Each row of a before or after table is a point. The points were changed in one or more steps. Then noise was added and the rows were shuffled. The steps act on columns, c1 being the first. What was done? A step turns or swaps two columns, mirrors them in a line or flattens them onto one, adds a multiple of one to another, or multiplies or shifts one. Angles are multiples of 10 degrees, from the lower column toward the higher: turns from -170 to 170, lines from 10 to 170 but not 90. Use the fewest steps. Two steps may share a column if one is a turn and the other turns, adds or multiplies; they go together, in the order done. Otherwise the lowest column goes first.
In the rows, zero is written as 128.

Before, 9 rows:
[[132 148 120]
 [104  68 200]
 [155 126  87]
 [214  91 112]
 [102  87 169]
 [104 107 133]
 [131  87 157]
 [135 160 125]
 [125 149  87]]
After (9 x 3):
[[215 102 126]
 [ 91  88 195]
 [137 141 122]
 [131 141  86]
 [134 151 126]
 [ 93  98 163]
 [123 100 157]
 [160 126  94]
 [106 114 129]]
Steps: turn c1 and c3 by 10 degrees; multiply c2 by 0.7

Before, 10 rows:
[[111 140  70 130 105 176  91 114]
 [135 153 138  52  84 156 109 140]
 [127  84 122 123 153 108 117 150]
 [ 68  97  76 104 161 120 141  81]
 [131  97 169 114 137 145 164 147]
 [ 96 206 170 100  93 190  63 178]
 [ 70 149 124 101  33 152  80 121]
 [124 131 124 134 125  69 157  82]
 [128  95 131  85 157  98 134 160]
 [100 108  73 144 151  85 196 141]]
After (10 x 8):
[[145  94 170 150 131 146 156 113]
 [111 138  72 113 128 174  89 130]
 [120 152 138 136 129 159 111  49]
 [130  97 134 161 126 100 136  85]
 [129  94  75  81 130 123 125 106]
 [105 149 130 125 125 150  63 100]
 [104 207 170 175 128 193  59  95]
 [143 105  73 137 128  83 178 146]
 [139 131 125  83 129  70 154 134]
 [126  88 121 152 133 108 116 125]]
Steps: flatten c1 and c7 onto the line at 70 degrees; swap c4 and c8; multiply c5 by 0

Before (9 x 11):
[[135 175 153 118 128 118 160 143 140 155 148]
 [ 85  54 143 122 148 131 101 134 164 136 113]
 [115 152 138 138 152 152 118 153 123 126  79]
 [109  65  58 172 138  90  75 120 113 118 128]
 [ 64 125 135 118 111 124 136 145 107 141 132]
 [ 71  91 135 152 148  85  83  92 114  88 133]
 [165 163  57 109 168 142 184 125 126  96 130]
 [103 131 137 135  96 110 112 131 142  43 147]
 [187 139 100 122  85 160 165  60 135  30  61]]
After:
[[109 110  57 171 138  90  52 121 113 117 128]
 [135 150 151 116 128 119 176 142 139 154 149]
 [103 143 139 135  96 109 116 132 143  44 148]
 [165 117  57 108 168 143 195 126 126  97 130]
 [188  82 100 120  87 161 201  60 134  31  61]
 [ 70 110 136 152 147  86  89  91 111  88 133]
 [ 65 127 135 118 112 123 122 145 108 140 132]
 [114 163 139 138 152 151 125 154 122 123  78]
 [ 86  91 142 121 148 131  58 135 164 134 113]]
Steps: add -0.7 times c8 to c7; turn c2 and c7 by 40 degrees

Before (11 x 14):
[[134 110  93 160 122 116 103 149 127 146  88  80 122 152]
 [107 200 120 135 164 136 138 123 140 140 142  86 124 120]
 [113 125 137 148 114 106 123 107 169 145  96 123 150 117]
 [162 148 150 134 165 107 147 174  89 140 114 143 151 157]
 [122 119 150  85 105 147 138 101  76  97 138  76 127 103]
 [206 111 173 166 185 121 179  91 106  85 156 143 196 145]
 [131 143  95 118 121 109 162 159 124 119 140  99 153 163]
 [192 120  94 105 160 183 195  95 105  86 151 139 116 117]
 [199 174 128 129 161 179 127 101 172  86 175 144 149  98]
 [203 101 166 127 181 183 152 100 152 114 139 143 138 175]
 [112 121 110  72 168 183 137 163  99 155 155  77 129  88]]
After:
[[119 204 118 133 199 138 134 122 141 143 143  84 126 144]
 [159 110 172 169 243 121 177  91 108  87 155 143 196  53]
 [157 111  95 161 113 117 104 150 129 145  86  80 119 130]
 [163 148 151 133 204 111 144 172  87 141 115 147 151  99]
 [114 128 138 147 102 107 121 106 168 141  93 122 151 139]
 [111 174 125 129 196 179 128 101 169  85 175 142 145  54]
 [162 145  96 119 113 108 166 159 122 118 137  98 151 133]
 [ 88 121 113  73 202 182 137 161 102 154 154  74 129 136]
 [130 120  96 105 195 185 191  93 104  83 153 140 115  61]
 [106 122 150  85  82 147 136 100  73  96 136  76 129 134]
 [187 103 169 127 235 186 154 100 148 117 141 141 139  65]]
Steps: turn c1 and c14 by -80 degrees; multiply c5 by 2

Before:
[[134 106 137 102  95  88  93  93 160 150 109 150 121 140 117 161  65 125
  158 125]
 [109 137 102 109  81  88 112 140 206 128 108 142 132 120 146 148  84 131
  101 135]
 [ 68 158 187 103 119 157 151 159 130 177 123 154 141 171 200 180 129 158
  133 115]
 [ 79  99 130 125 149 125  95 136 176 143 110 126 123 139 138 113 120 113
  158  98]
 [ 92 121 128  72  73 123  67  94 179  91 129 164 122 145 155 136 100 123
  145 152]
 [168 157 144  91 199 181  92  99 138 161 126  56  52  94 165 107 176 158
  105 135]
 [102 165 217  80 102 164 111 197 140 188 194  88 147 166 189 131 133 161
  138 123]
 [194 148  74 117 184 186  52  71 129 147 141  79 122 114 143 109 165 115
   98 120]
 [159 166 166 120 189 161  65  89 132 119  98  67 144 100 145 109 153 156
   90 109]
 [ 83  99 195  77 117 148 169 161 151 144 184 103 161 147 178 176 134 147
  141 129]
 [111 141 149 115 114  96  79 111 191 148 113 135 136 138 148 167 131  97
  137 185]
 [199 145 157 126 167 218  85  96 185 153 105 105 120  98 142  92 142 135
   92 146]
 [ 94 161 117  90 130 132 122 126 164 112 103 124 141 125 117 144  66  82
  171 126]
 [107 130 112  71 102 132  91 127 158 147 103 131 155 132 112 141 140 163
  159 158]]
After:
[[200 145 156  66 168  87 179  95 159 151 106 212 120 123 142  92 141 136
   92 147]
 [ 79 100 129  65 150 131 147 135 196 143 110 127 122  98 140 114 120 112
  157  99]
 [193 148  74  57 184 129 194  72 108 146 141 203 123  90 143 109 165 114
   97 121]
 [107 138 102  49  80 144 146 138 188 127 108  89 131 123 146 149  85 131
  102 134]
 [112 141 150  55 115 144 161 112 198 150 112  99 136  89 149 166 131  98
  138 185]
 [ 95 161 117  30 129 129 135 125 195 111 103 133 140 127 116 145  65  83
  170 126]
 [ 68 157 186  42 121  90  82 159 132 177 123 134 140 111 200 178 128 158
  133 115]
 [134 106 137  42  95 138 147  92 182 150 109  85 121  96 118 161  65 125
  157 125]
 [102 165 217  19 101 135 117 197 147 188 195 181 147  86 188 131 132 160
  138 122]
 [107 130 112  11 102 124 154 127 178 149 103 128 155 102 112 140 140 163
  158 157]
 [169 158 143  30 199 148 178  99 121 160 126 216  52 130 165 106 176 158
  105 134]
 [ 83 100 194  17 117 134  84 162 160 144 184 160 159 139 178 176 133 148
  140 130]
 [162 165 166  59 190 153 196  89 104 119  98 192 145 109 144 110 153 155
   91 108]
 [ 90 120 128  11  72 105 162  93 190  91 129 102 121  76 157 135 100 124
  147 152]]
Steps: shift c4 by -60; turn c6 and c12 by 130 degrees; turn c7 and c14 by 140 degrees; add 0.7 times c19 to c9

Before, 8 rows:
[[151 145 134 134 133 104 123 141  68  87 172  97 100 126 111 180 176  59
  129 156 120 178 150 117 160  73  88 106 112 117  73  90]
 [205 154  87 158 180 119  79  68  72 128 113  54 141  61 162  80  78  94
  139 164 136 160  87  83  66 131 105 167 156  75 126 144]
 [108  92 150 121 101  92 120  70 129  97 130 154 181 178 136  87 129 131
   77  94 133 144 121 190 103  79 156 159 115 151 119 147]
 [156 151  91 129 128 130 111 175 152  46 137 149 104 102 119 168  88 138
  107  77 109 138 170 119 115 131 179 110 127 102 143  91]
 [182  82 145  73 120 143 158  99 125 133 151 111 175  77 188 124 165 136
  148 144  79 169  76 158 159 142 102  94  91  96 123  73]
 [ 92  85 164  81 116 168  73 112 107 146 176  79  98 156  96 124 151 148
  118 152 170  62 102 120 158 172  80  95  97 174  65 161]
 [170 130 157 103  83 177 103 167  87 113 160 146 108 163 113 153 179 103
   93 126  87 144  79 189 160  78 159 136 141 174 118 136]
 [ 88 156 158 125 105 152  98  76 136 134 149 112 158  76 137 119  75  80
  130  99 140 136  97 110 116 126 152 110 119 126 105 107]]
After:
[[200 155  87 155 178 140  78  71  72 127 113 121 141 132 115  76  81  94
  138 165 162 163  86  82  37 127 103 176 112  81 123 143]
 [ 89 151 158 124 107 155  98  74 137 134 153 117 163 104 132 119  77  77
  130  97 142 132  96 111  81 130 152 107 135 130 106 106]
 [110  94 149 119 100  83 119  70 130  96 130 137 183 177 130  88 128 131
   78  93 137 142 122 190 149  77 157 138  97 152 116 150]
 [174 127 156 104  83 169 104 167  88 112 158 115 111 127 100 154 180 108
   94 127  92 135  80 185 173  79 158 146 131 174 118 136]
 [154 144 128 134 130 119 123 141  70  86 172 133  97 102 129 178 181  58
  126 156 108 177 152 118 145  73  84 101 136 115  72  92]
 [182  84 147  73 121 145 158 103 123 130 150 120 174  72  59 125 164 138
  147 144 154 167  75 158 106 141 101  78 130  95 123  76]
 [155 151  93 132 130 124 114 172 153  48 140 130 105 121 114 169  87 139
  107  74 109 141 165 112  98 130 181 115 140 103 143  94]
 [ 90  83 165  82 117 179  73 109 108 146 177 109 101 125 182 126 149 146
  118 151 121  59 101 118 171 171  82  82 132 173  66 160]]
Steps: flatten c6 and c12 onto the line at 160 degrees; turn c14 and c25 by 50 degrees; mirror c15 and c21 in the line at 60 degrees; turn c28 and c29 by -50 degrees
